Each row is a point. The window is the flat piece filled in between its corners: a triangle in 3 columns, a solid with four corners in 4, and so on. A path goes straight from each point to the next, and from the last back to the first. After which points does the path pass through the window?
(in the rows, 128 means zero)

Window (4 x 4)
[[ 96 124 213 121]
 [175 113  39  95]
 [ 47  84 114 155]
 [136 198 163 158]]
Path:
(1): [138 166  75 107]
(2): [ 49 126 105  85]
(3): [126  52 111 172]
(4): [183 153 166 174]
(5): [102 189 144 129]
(6): [ 52 143 161 101]
(7): [112  90 162 170]
(8): [147 126 198 140]
(9): [ 87 179 183  77]
(10): [105 203 130 121]
(11): [162 173 118 172]
(12): [181 139  53 150]
Through the window after points: 4, 6

Window (6 x 6)
[[131 107 149 194 121 127]
 [159 176  58 100 103 143]
 [190  33 216 104 199 100]
 [184  96 240 115 169  98]
 [ 70  98 157 117 105 131]
 [ 94 144 150 211 186 143]]
Path:
(1): [183  63 237 131 172 191]
(2): [120 133 164 168 158 156]
(3): [110 119 166 190 195  85]
(4): [126 128 143 192 150  77]
(5): [ 95 141 172 170 148 198]
(6): [132 113 132 139 138 185]
(7): [109 129 117 159 148 112]
(8): [134  89 154 141 187  61]
Through the window after points: 2, 8

Window (8 x 8)
[[122 106 144 238   7 136 114  69]
 [ 84 171 113  99 117 123 119 129]
 [122 211 113 172 130 137 149 156]
 [211 168 163 103 167 129 124  92]
 [ 99 186 169  62 157 233  77 171]
 [131 153 180  54 192 184 168 170]
 [ 79 136 132 237 106 132 110  58]
 [194  61  94 170 153  62  70 248]]
Path:
(1): [138 131  95 115 136 178 112 146]
(2): [141 119 118 109 120 209 143 124]
(3): [106 165 195 169 103 115 107 131]
(4): [111 194 191 131 136 101 112 142]
(5): [166 157 120 117 159 185 139 129]
(6): [ 88 101  73 195 102 172 112  74]
(7): [121 195 193 175 122  93  82 139]
(8): [ 97 179 180 193 118  77  99 122]
(9): [118 136 105 189 122 159 126  98]
(10): [148 135  55 107 138 169 152 105]
(11): [113 178 246 146 164 134 122 164]
(12): [178 151 206 135 102  91 100 175]
Through the window after points: 2, 4, 8, 10

Window (8 x 8)
[[  7 165 142 149  91 180 127 119]
 [117 141 177 112  65 118 130 164]
 [122 199 182  42 104 120 116 153]
 [128  52 111  77  90 187 213  94]
 [150 141  88 203 199  68  99 104]
 [109 125  85 151  78 154  91  99]
 [115  96  75  58 149  95  86 157]
 [201  77 152 139 191 135 123 116]]
Path:
(1): [ 95 141  96 132  59 200 158 177]
(2): [145 127  83 143 137 145 131 158]
(3): [112 100 123 136 126 102 118  96]
(4): [125 109 134 106 139 136 140  87]
(5): [158 114  31 140 144 162 137 162]
(6): [117 154 131 102 109 184 120 205]
(7): [ 90 114 145  85  86 139 129 102]
(8): [112 118 151 148 105 139 113  92]
(9): [115 146  91 133 106 162 124 149]
(10): [137 145 108 157 114 168 148 150]
(11): [129 115 157 128 135 112 101  98]
(12): [109 112 195  83 106 110  95 106]
Through the window after points: none

Window (9 x 9)
[[106 135 132 122 182  97  14 154 118]
 [169 123 225 160  92  64 137 167  49]
 [205 137 190 128 183  91 174  69 153]
 [ 56 188 124 127 130 123 155 152 114]
 [123 179  77 109 124 208 116  58 245]
 [193 108 158 114 167 119 152 158 176]
 [ 67 161  96 213 178 179 132 146 205]
 [  7 120 113 107  84 136 129  81 142]
 [ 56 141  81 165  68  68 149 146  86]]
Path:
(1): [110 165 187 140 116  53 150  99 206]
(2): [156 122 115 149 152 165 170 142 116]
(3): [ 61 139  91 119 113 137 134 100 116]
(4): [ 63 137 160 173  57  69 119 140 207]
(5): [ 82 164 211 134 119  70 118 141 182]
(6): [122 106  49 142 165 187 163  59 117]
(7): [ 91 118  62 160 208 178 158 105  99]
(8): [ 59 174 152 182 109 129  93 155 236]
(9): [ 98 174 124 150 133 116 125 137 191]
(10): [115 159 100 135 145 169 129 110 157]
(11): [152 124 162 138 137 162 144 136  68]
(12): [134 139 172 151 113  49 121 155 172]
Through the window after points: 3, 5, 7, 11

Window (11 x 11)
[[139 153 104 206 150 152  95  37 161 149 157]
 [131 126 109  92  84 156 147  77 112 114 137]
 [140 114 192 148 130 133  76 134  86 158  87]
 [ 51 173 145 131 121  89 170 168 144 101 151]
 [ 94  98  99 130 113 188 128 156  88 247 144]
 [ 32 150  99 152  62 167  85  99 159 103  83]
 [148  90 118 149  93  92  75 118 170  28 156]
 [107 142 120 120 184  94  97 175 119  38 201]
 [117  63 199 121 163 200 130 124  94 143 154]
 [145 111 166  15 143 141 150 170 137 153 166]
 [  7 123 144 139 109 119  95 104 114 129 151]]
Path:
(1): [ 85 107 115 111 124 136 123 115 135 121 110]
(2): [ 93  66 143 158 181 140 112 103 117 129 104]
(3): [103 161 158 127  85 149  99 117 117 140 163]
(4): [113 148 178 117  79 154 113 124 131 120 173]
(5): [ 80  93  95 127 184 107 133 109 138  88 103]
(6): [100  93 123 127 169 142 105 103 113 137 123]
(7): [137 170 159 166  76 154  80 127 136 114 211]
(8): [111 182 152 133  58 140  82 125 133 114 188]
(9): [ 93  98 114 121 153 115 119 122 125 137 115]
(10): [ 94  98 122 114 130 143 132 124 119 130 105]
(11): [ 98 138 149 120  91 141 104 136 113 128 152]
(12): [114 115 155 146  99 158  76 119 117 125 150]
(13): [ 94 104 115 106 139 149 113 101 129 151 111]
(14): [116  52 103 124 171 137 142  63 132 107 117]
(15): [127 132 144 117 103 174  89 134 106 155 160]
(16): [ 63 137 174 130 100 164  94 128 119 135 170]
Through the window after points: 2, 16

Window (11 x 11)
[[ 97  42 147  97 145  96 124  40 115 137 114]
 [173 113 238 111 185 114 116  95 174  83 101]
 [154 165 162  49  79 154 111  84 120  58 118]
 [182 130  60  87 124  85  39  88 104 150 159]
 [141 106 222 160 134  50 151 153 102 113  93]
 [117 171 245 182 211 226  69  86 142 106 221]
 [108  41 221 174  69  83  79 203 144 194  67]
 [115  42 128 141 220 141 120 103 124  81 128]
 [167  90 162 164 145 163 135  84 131 144 124]
 [ 98 170 165 150  56  73  95 222 177 240  76]
 [121  78 114 143  87  84  94  59 159  90 111]]
Path:
(1): [170  99 176 105 122  94 136 121 160 114 169]
(2): [158 116 167 109 100 160 127 131 157 102 183]
(3): [115 102 153 117 144  81  65  72  85 127  21]
(4): [115 106 185 159 143  83  87 102 126 132  76]
(5): [168  40 139 131 121 104 150 167 159 139 190]
(6): [169  71 197 109 163 136 128 103 165 103 218]
(7): [127 119 119 142 112 111  77  72  98 116  40]
(8): [118 145 171 149 121 114  71  77 108 123  57]
(9): [158 136 166  51  85 138 137 129 146  86 157]
(10): [148  62 204 123  63  87 107 133 134  98 208]
(11): [138 171 149 143 181 156 100 117 133 140  54]
(12): [111 149 170 138 167 136  78  94 117 117  63]
Through the window after points: 2, 8

Window (12 x 12)
[[134 156  60 173 143 127 237 106  37 109 136 108]
 [154 183  33  89 119  73  75 122  17 183 156 167]
 [ 71 132 231 103  57  72 102 153 138 116 117 138]
 [ 68 165  23 126 119  98 124  91 141 112  61 160]
 [138 143  23  90  92  72 170 161 178 162 118 151]
 [115 188 165  83 135 127  59  64 139 205 168 114]
 [ 96 130  78 148 183  61 107  94 103 101 203 231]
 [157 179 144  96 107 170 150 178 181  92  60 173]
 [161 117 146  14 158 122 116 102  64 141  88 156]
 [127  55 203 205 163 134 129 206 109 112 132 115]
 [ 74 158 216 164 170  89 165 210 190 127  72 148]
 [191 144 236 168  76 140 184 141 178 196  20 121]]
Path:
(1): [166 159 130 112 119  60 148 136 152 139  89 132]
(2): [129 166  89  94 160  34 105  80 105  98  97 137]
(3): [ 99 164  78 111  90 139 154 140 125 165 111 178]
(4): [ 97 150 119  95 106 187 144 148 148 156  86 193]
(5): [180 180 143 125 131  74 131 151 157  70  94 125]
(6): [139 157 182 120 127  57 114 106 176 100  93 131]
(7): [ 86 125 172 146 122 156 173 166 135 160 107 158]
(8): [ 90 129 103 118  92 157 150 156 155 186 118 158]
Through the window after points: 4, 8

Window (14 x 14)
[[ 80  64  84 167  81 183 170 170 152  91 177  42 124 109]
 [ 56 124  74  65  98 132  60  78 201 219 181  95 174  92]
 [ 44 169 153 126  67  96 158 199  82 110 119 168 135 110]
 [ 96 138  76 116 136 125   7 126  86 221  55 104 144 134]
 [181 142 108  88 150 226 148 164 139 203 137 131 179 168]
 [ 91 211  66 158 203 150 159  57  99 128 196 105 205 213]
 [ 99 177 198  97 163 113 196 123 141 125 190  46  77 199]
 [160 137  79  71 102 119  91  90  49 145 172  17 194 115]
 [ 86 231 110 129  66  71 162 131  88 143  70 118  96 123]
 [156  47 102  29 108  67 139 174 191 133 123 143 194 161]
 [121 129 100 129 107 183  52  95 147  55  80 126 156  64]
 [146 110 138 185  43 119  91 178 124 180  75 159 181 132]
 [169 181 123 113 163 122 179 215 131 149 240  91  73 200]
 [125 105 145 108  83 150 195  35  87 182 151 183  93 124]]
Path:
(1): [ 81 212  69 139  63 187 113 134 110 120 161 142  99 214]
(2): [183  64 178 110 165  81 182 155 121 169 121  94 170  72]
(3): [103 104 113 128 152 112 134 108 134 168 151 124 156  92]
(4): [109 132 103  82  80 135 119 113 149 166 148 119 155 156]
(5): [ 96 154  72  50  58 167 104 119  95 138 132 159 121 238]
(6): [133 139 132 120 130  92 116 129 138 183 135 108 175 106]
(7): [134 128 128 131 160 108 123 130 100 186 144  87 143  91]
(8): [ 52 176 102  87  60 150  79 140 122 109  84 129 126 200]
(9): [120  95  77  28  88 228  62 117 125  87 166  99 130 204]
(10): [119 149 123 134 139 111 186 128 125 178 156  96 143 113]
(11): [112 130 101 114 137 139  91 135 118 156 104 115 164  84]
(12): [106 143 100 108  53 141  65  91 151 102 128 115 121 195]
(13): [112 102  79  48  31 197  93 118 131 101 155 140 101 183]
(14): [123 142  97 143 133 132 115 139 114 191 106 121 174  98]
(15): [127 107 114 137 126 130 117 129 141 164 112 111 171  66]
(16): [122 130 108  84  90 146  94 148 127 162 124 117 134 152]
Through the window after points: 3, 7, 11

Window (14 x 14)
[[ 64  97  96  77 120 111  75 103 108 126 173 112 107  88]
 [ 77 175  51  36 169 185  93 104 178 126  84 158 155 106]
 [176 171 171 146 117   7 107 155 100  61  19 135 129 153]
 [ 73 188  63 111  83 139 131  60 104 175 109 136 172 140]
 [ 76  99 135 144 154 119  43 109 116 188 121 159 111 189]
 [129 152 113 123  94 200  79  95 195 182 147 111 144  89]
 [ 33  93  74 127 110 178  73 105 170 121 165 127 222 150]
 [173 134 219 104 127  62 176  89 126  57  67 240 104 127]
 [144 164 245  67 132  57 184 192  66 104  31 140 146 156]
 [134  71 187 112 172  91  68  54  26  95  69  53 163 206]
 [ 79 188  97  81 156 128  73  80 176 156 213  89 166 179]
 [ 49 134 123 160 180 113 126  75 184 165 126 106 142  92]
 [167 211 203 163 172  99 154 163  54  62  85 194 120 104]
 [188 146 136 163 147  96 217 167 117  91  82 147  76 168]]
Path:
(1): [131 117 125 118 152 103 124 110  90 153  73 130 180 101]
(2): [156 148 147 117 163  76 114 171 109 102  99 148 233 135]
(3): [117 160 171 119 128  99 128 109  87 109  70 136  99 149]
(4): [ 72 113 188 152 117 162 148  94 138  80  50 119  91 145]
(5): [134 151 111 102 125 102 102 113 134 155 124 131 157 143]
(6): [129 112 118 119 130  94 131 113 146 169 136 131 190 141]
(7): [ 60 210 146 108 154 190  94  87 103  66 106 140  59 137]
(8): [ 75 181 102 133  82 149  87  88 104 130  86 126 140 178]
(9): [113  97 130  96 167 100 129  85 108 136 128 116 188 124]
(10): [156 128 153 126 154  53 122 122 117 125  92 152 169 106]
(11): [ 98 180 142 120  97 135 110 100 121  98  83 150  96 180]
(12): [124 170 207 142  98 100 120 103 130  72 138 159  78 204]
Through the window after points: 2, 8, 10

Window (14 x 14)
[[173 177  93 164 159  98  80 138 119 202 120 130  94 140]
 [145 191 104  90 147  73  93  61 198  68 159 176 119 121]
 [145  54 119  88 249 131 185 118 138 138 132 153 154  86]
 [165 147 102 119 176 184  94  65  86 172 135 131 189  92]
 [122 117 167 167 150 154  95  73  96 147 140 154 110  82]
 [178 182 143  91  91 130  97 104 123 128  76 166 105 126]
 [ 73 144 104 200  87 103  92 172 174 142 146 173 144 104]
 [156 166 152 140 141 131 136 116 146 144 187 128 166  95]
 [176 103  63  44  88 110 137  87  98  78 179 144 151 150]
 [179 140 114 106  81 128 162  66 152 166 106  81 141 112]
 [116  84 149  46 109  69  68 106  82 123  80 147 129 205]
 [171 174 120 147 128 198 108 100 202 157 165  88 110 114]
 [135 120 112  95 173 119 101 127  86  57 125  82 111 111]
 [187  94 169 196  58 111  87 152 194 160  84 103 127  95]]
Path:
(1): [158 127 119 167 135 133 135 105 137 119 132 114 157 125]
(2): [196 113 138 141 155 125 148  50 138 107  71 114 153 150]
(3): [124 160 109  90  43 115  99 150 155 199 173 108 114  76]
(4): [100 130 124 119 101 110 111 122 164 132 173 129 144  82]
(5): [207 181  94 162 162 112 103 105 123 108  95 193 129 190]
(6): [121 165 117 180 122 107 140 121 131  94 148 138 131 183]
(7): [127 119 100 126 105 118  75 140 154 171 138 159 139  65]
(8): [158 138 119  87 111 118  94 109 126 133 108 135 124 103]
(9): [162 181 162 136 117 125 128  89 126 106 107 167 115 194]
(10): [176 132 129 136 149 132 112  91 134 118 121 122 135 145]
(11): [138 126 107  45 160 136 132 122 126 156 156 122 116  50]
(12): [141 155 129  66 157 150  77 117 149 150 156 136  71  36]
Through the window after points: 2, 4, 6, 8

Window (14 x 14)
[[113 129 108 145 153 116 162  61  14 110 133 152 149 134]
 [ 74  68 125 121 199 136 153 161 148  48 163  91 160 125]
 [ 94 128 163 158 117 163  82  71 203  14  93 166 191  68]
 [220  72 133 169  99 192 167  84 150 202  39  85 128 107]
 [ 92 106 125 180  58 123 148 189 157 116 140 177 197 117]
 [137  68  75 114 142 136 133 164  50  48 179 202 200 113]
 [112 171 104 207 161 149  81 141 115  99 136 152 147 116]
 [ 59 249 133 118  67 166  71 213 123 144  53 133 168 119]
 [130  66 160 139 150 154 130 123  41 132 246 150 185 146]
 [165 201 146 111 152  68 151 208  37 147 107 109 141 140]
 [107 105 174 170  87 165  88  95  91 131 100 105  92  51]
 [152  76 159 189  79 195 152 130 185  79 135 103  96 176]
 [204 205  71  81 151 115 158 126 112 222 127  80  71 105]
 [158 177 155 170 136 183 189 115  39 164 110 168 111  86]]
Path:
(1): [128 126 140 137 166 107 136 134  87 143 106 154 114 149]
(2): [135 103 155 159 160 115 138 119 122 170 120 177  71 124]
(3): [139 146 120 131  89 168 148 140  96 103 122  97 165 121]
(4): [147 110  84 149  81 204 166  97  85  78 128  81 170 113]
(5): [155 106 195 163 168 110 111 125 160 193  66 175 106 102]
(6): [116 104 159 113 136  96 119 150 115  84 122 163 128 171]
(7): [111 142  79 197 135 187 155 157 104 125 163 105 203  54]
(8): [189 163 134 168  54 161 168 143  69 101  99  81 153  99]
(9): [ 61 118 121 132 193 122  88 131 168 133 109 171 119 118]
(10): [ 98 131 179 106 137 180  80 183 155 154  79 164 102 163]
(11): [140 177  94 199  75 131 170  94  59  82 140  91 180  57]
(12): [153 150  92 156  49 214 165 158  74 121 168  89 166  73]
Through the window after points: 4, 6, 10

Window (14 x 14)
[[103 151 106  96 145 157 151  86  78  69 174  93 132 193]
 [ 41  77 114 214 129  85  90  74 144 112  72  87 192  56]
 [137 145 131  86 122  19 207 161 116   7 158 110  66  98]
 [131 173 160 152 180 151 155 135  80 136 100  85  83 133]
 [124  89  98 140 171 145 133  99 131  73  93 167 122 125]
 [138 144  87 143 176 116 145 144 122 165 148 117 103  97]
 [187 110 111 144 110 106 133 146  93  99 183 147 151 136]
 [124 164 128 100 136 127 105 135 150 144 109 143 110 124]
 [140 148 132 152 158 149  86 140  61 105 183  98 102 113]
 [ 66 184 155 122 150 134 160  95  45 129  97 161  77 115]
 [107 130 131 149 127 133 100 107 135 160 144  93  66 159]
 [134 184  68 171 153 136 111 108 126 142 105 133 107 145]
 [152 119  84 158 104 150 118 123 114 130 128 111 127  75]
 [ 88 162 106 180 114 157 131 137 142 133 150 142 134 116]]
Path:
(1): [124 143 112 136 143 110 143 152 102 100 116 120 109 128]
(2): [ 63 113  71 142 155 129 123 155  79 124 100  89 108 165]
(3): [161 149 143 140 157 142 140  89 128  95 139 147 115 101]
(4): [135 166 130 132 165 142 141  78 155  91 148 139 114 110]
(5): [110 127 105 142 114 104 135 154 107 110 121 119 112 111]
(6): [ 68  84  79 201 160 128  59 152  62 112  63 107 142 123]
(7): [ 96 130 147 156 116  88 158  50 179 111 135 109 159  61]
(8): [131 137 128 152 135 128 136  94 123 105 129 126 124 120]
(9): [ 92  95  91 148 160 116 109 153 106 121 106 114 110 116]
(10): [122 127  59 135 143 151  84 160  88 112 105 122 119 137]
(11): [119 140 139 159 146 143 127  96 103 128 149 118 118 109]
(12): [129 154 161 146 157 146 130  99 126 134 134 124 103 110]
(13): [119 149  97 144 144 135 144 145  75 114 116  84 101 148]
(14): [105 138  80 153 149 126 126 124  95 113 115 128 120 133]
(15): [133 164 113 163 149 124 119 101 147 147 129 108 116 110]
(16): [132 146 119 144 148 135 132 105 110 107 148 126 121 105]
Through the window after points: 2, 4, 6, 8, 12, 14

Window (14 x 14)
[[145 191 153 173  70 181  72 127 116 135 114 194 185 141]
 [165 144 120 100 125 142 129  96 163 177 169 175 116 105]
 [148 110 141 232 132 152  70 148 132 130  54 181 123 145]
 [105 132 137 120 161 149 153 143 135 167  60  64 152 116]
 [107 107 102 133  97 145 221 150 162  87 158 136 105  68]
 [144 106  60 122 101 118 132 124 116 114 163 112 152 104]
 [240 149 179 152 105 134 109 124 160  96 116 181 168 143]
 [ 52  75  93 113  82 139 183 109 148 136  97  78 104 175]
 [ 94 105  76 103  65 205 117 153 126 112  93  74  58 132]
 [123 113  87  96 125 155 199 114  80 118 100 139 104 130]
 [213 152 132 211 130 227  76 151 157 140 121 201 196 186]
 [ 98 139 152 124 175 108 139 196 122 135 109 114 119 179]
 [208 123 182 204  89 184 107 126 101 149 169 166 150 133]
 [178 198 118 249  99 196  80 105 132 114 106 138 116 178]]
Path:
(1): [ 95  94 111 155 162 159  92  91 161  63 125  99 127 124]
(2): [190 182 145 163  73 162 132 164 115 204 101 198 150 143]
(3): [195 121 115 187  64 163 166 196 118 148  82 103  98 160]
(4): [116 113 137 146 157 145 103 101 137 117 130 159 142 125]
(5): [146 120 133 187 146 164  61 105 135  68 142 154 128 172]
(6): [185 170 136 143  92 172 169 177 144 192  78 139 162 133]
(7): [142 130 105 136  82 152 152 141 112 153 114 128 120 135]
(8): [113 124 185 153 132 160  99  99 170  63 140 146 136 111]
Through the window after points: 1, 5

Window (14 x 14)
[[ 99 153  77  81 187 120  77 180  77 119 199 147 136 162]
 [201 127 128 138 195  53  71  86 141 169  52 157  82 152]
 [121 194 109 157 177  94 149 199 107 184 106  86 110 120]
 [133 184 220 144 199 107 138 166 173 102 226 117 143 111]
 [ 79 106 161 170 139 164 231  57 137 112 147 111 160 166]
 [162  92 185 125 101  46 177 121 115 179  88  97  76 165]
 [ 93 134  39 134 152  57 137  40  74 106 166 185 196  92]
 [ 85 110 184  89 137 107 126 203 176  98  77 103 114 175]
 [125  64 134  79 124 120 165  22  90 126 104  10 145 149]
 [106 150 123  14 215 120 103  60  78 104  75 162 207 205]
 [197 244 157  92 135 195 144  42 113 104  73  72 135 183]
 [ 52 167 113  70 109 152 138  66 216 189 189 178 148 147]
 [ 77  85 195  84  79 167  76  22 152 186 102 169 157 111]
 [184  93 125  48 122 179 127  77 104 159  77 107 155 101]]
Path:
(1): [ 91 146 136 119 163 110 121  81 122 141 128 174 110 108]
(2): [ 69 159 149 130 171 171 176 113  96 111 160 132  99 115]
(3): [169 102 124 156 117  59 164  93 178 192  71  74 211 201]
(4): [108 107 143 148 108 127 124 189 144 144  73  84 188 191]
(5): [133 138 147  63 169 134 159  56 118 129 130 125  95 104]
(6): [121 162 153  92 147  98 128  66 113 133 138 144 108 129]
(7): [110 104 128 146 129 158 145 100 153 142 104  92 198 179]
(8): [152  96 122 105 103 115 127  92 123 159  97  67 207 169]
Through the window after points: 2, 4, 8

Window (14 x 14)
[[125 158 222 166 123 130  82 182  93 159  77 103 128 164]
 [152 139 150 129 184  97 164 133  38 154 170 147  69  90]
 [188 178  95 140 122 116 126 170 160 198 210 140 132 160]
 [120 102 157  91  36  97  93 165 149 134  49 172  67 100]
 [175 200 195  94 152 102  96 181 148 151 117 116 157  87]
 [105 177  87 201 130  88 108 148 145 110 166  87 182 115]
 [ 90 104 206 128 135  98 145 168 120 172 148 107  68 139]
 [ 58 147 109 132 138 117  94 116  94 129 214 182 113 105]
 [174 111  93 146 111 121 119 203 149  46 124 146   7 110]
 [122 147  87 126  74 120  34 143 109 118 221 118 156  72]
 [188 184 162 136  66 118  28  78 130  95 154 145  85 140]
 [134  73 114 140 188 141 179 167  86  93 158 102 181 155]
 [210 119 173 157 180  86 161 167 129 150 152 197 119  89]
 [203 114 121 208 173 184 136  97 197  98  96 155 124  75]]
Path:
(1): [149 140 119 134 153  89  67 131 123 118 147 139 129 149]
(2): [160 133 162 145  78 167 159 147 114 103 163 130  90 103]
(3): [153 157 132 133 115 129 131 156 121 136 156 152 141 100]
(4): [138 133 120 151 179  90  20 123 141  99 148 120 108 130]
(5): [159 125 104 123 137  88  49 153 126 147 128 108 125 135]
(6): [ 86 168 179 172  90 159 144 151 106 102 152 130 108 108]
(7): [123 156 131 142  99 137 116 147 128 123 142 141 136 113]
(8): [153 131 144 142 157 100  71 149 133 135 139 103 100 113]
(9): [154 124 158 116 170 115  63 139 131 179 126 125  98 104]
(10): [154 150 145 137  93 120 145 165 126 129 155 165 106 133]
(11): [162 193 175 153  75 126 178 141 133 119 161 140 162  64]
(12): [146  98 115 115 184 113  45 160 121 152 140 156  55 166]
(13): [188 124 125 143 206 135  74 121 163 140 136 129 106  95]
(14): [130 139 149 181  89 136 165 146 142 104 119 149 133 105]
(15): [ 89 182 190 142  73 134 136 164 122 129 146 144 122 107]
(16): [160  92 142 136 148  96  71 157 118 151 108 116  98 137]
Through the window after points: 1, 13, 15

Window (14 x 14)
[[152 146 146 101  57 148 125 126  88 101 137 195 105  97]
 [110 143  61  72 175 107 175 117 181 131  79  20 200 146]
 [188 112 180 149 189 153 122 131 144 135 200  88  49 114]
 [167  96 221  95 106 169 121 173  71 113  92 150 151 162]
 [138  72 194  89 178 105 114  39 222 125 131  71 108 152]
 [179  77 175 141  92 120  61 106   7 104  84 156 178 127]
 [ 81  87 112 129 189 142 150 105 172 129 130 104 247  95]
 [171  61 151 136 185 139  85 124 194  66 161 114  72 190]
 [ 67 157 155 163 104 161 110  99  71 135 111 140 168 167]
 [116  88 161 155  34 122 176 167  27 114 134 141 137 138]
 [151 106 139 166  85 138 145 123 106 157  38 169 156 134]
 [ 89  85  72  75 210 105 146 133 165 204 167  90 181 166]
 [ 94  97 153 143  65 150  68 168  97 145  98 127 142  95]
 [158  27 145  92 200 205 115  90 147 102 150  99  32 123]]
Path:
(1): [108  85 154 118 175  72 142 173 117  98 101 125 124 146]
(2): [143 113 151 135  79 200 128 113 122 150 150 111 126 127]
(3): [178  65 124 131 119 167  98 112 116 132 155 124 140 150]
(4): [ 80 113 199  87 186  77 164 143 164  98  54  92  99  83]
(5): [126 106 215 131 180  84  90 122 108  86  56 161  98  91]
(6): [173  71 107 132  99 181 130 107 128 146 174  91 154 180]
(7): [174  77 109 131 124 184 111  81 139 189 166  90 201 165]
(8): [101 113 174 101 185  95 121 137 155  75  92 126  81 114]
Through the window after points: 5
